Every row gives one point. Two turns around zero, p and q, are shown by what they do to some points. Write where each new point lands after one turn and then the other. Backwards means that the second turn is done in reverse. Each puzzle has new turns, and all numbers are rounded.

Turn p:
[-0.21 -0.35  0.19] -> [-0.21 -0.40  0.01]
[ 0.07 -0.20 -0.36] -> [ 0.23 -0.10 -0.34]
[-0.03  0.23  0.05] -> [-0.08  0.21  0.08]
[-0.23  0.31  0.17] -> [-0.32  0.24  0.13]
[ 0.41  0.00 -0.05] -> [0.39 0.04 0.12]
Turn q:
[-0.18  0.19 -0.02] -> [-0.20  0.16  0.03]
[-0.16 -0.12 -0.11] -> [-0.16 -0.16  0.02]
[-0.15 -0.16  0.09] -> [-0.05 -0.13  0.19]
[-0.15  0.02  0.16] -> [-0.06  0.06  0.20]
[ 0.79 -0.13 -0.05] -> [ 0.68 -0.09 -0.41]
[-0.16  0.20 -0.08] -> [-0.22  0.16 -0.03]
Where do these land?
p, then q: [-0.25  0.32  0.03] -> [-0.31  0.25  0.08]
q, then p: [-0.39  0.05 -0.03] -> [-0.39 -0.05  0.00]
q, then p: [ 0.36 -0.40  0.10] -> [ 0.46 -0.28  0.10]
p, then q backwards: [ 0.18  0.07 -0.28] -> [0.31 0.13 0.03]
p, then q: [ 0.09 -0.04  0.18] -> [ 0.12 -0.02  0.16]

Turn p:
[ 0.10  0.42 -0.05] -> [-0.01  0.43  0.03]
[-0.59  0.31  0.15] -> [-0.45  0.17 -0.49]
[ 0.15 -0.16 -0.07] -> [ 0.16 -0.12  0.12]
[ 0.07 -0.20 -0.17] -> [ 0.22 -0.15  0.00]
[ 0.12 -0.04  0.04] -> [ 0.02 -0.02  0.13]
[ 0.15 -0.34  0.10] -> [ 0.05 -0.32  0.21]
Turn q:
[ 0.04 -0.25 -0.41] -> [ 0.43 -0.10 -0.19]
[ 0.14  0.25 -0.10] -> [0.10 0.14 0.25]
[-0.19  0.15  0.25] -> [-0.31  0.16 -0.01]
[-0.22 -0.38  0.07] -> [-0.08 -0.18 -0.40]
[0.23 0.23 0.18] -> [-0.13 -0.01  0.35]
Where do these land?
q, then p: [-0.30 -0.23 -0.18] -> [ 0.39  0.13 -0.08]
p, then q backwards: [ 0.10 -0.29 -0.29] -> [ 0.22 -0.22 -0.29]
p, then q: [0.04 0.10 0.27] -> [-0.22  0.15 -0.13]
p, then q: [0.05 0.11 0.27] -> [-0.22  0.15 -0.12]
p, then q: [0.15 0.45 0.25] -> [-0.32  0.42  0.10]
p, then q: [-0.04 -0.15 -0.32] -> [ 0.25 -0.21  0.14]
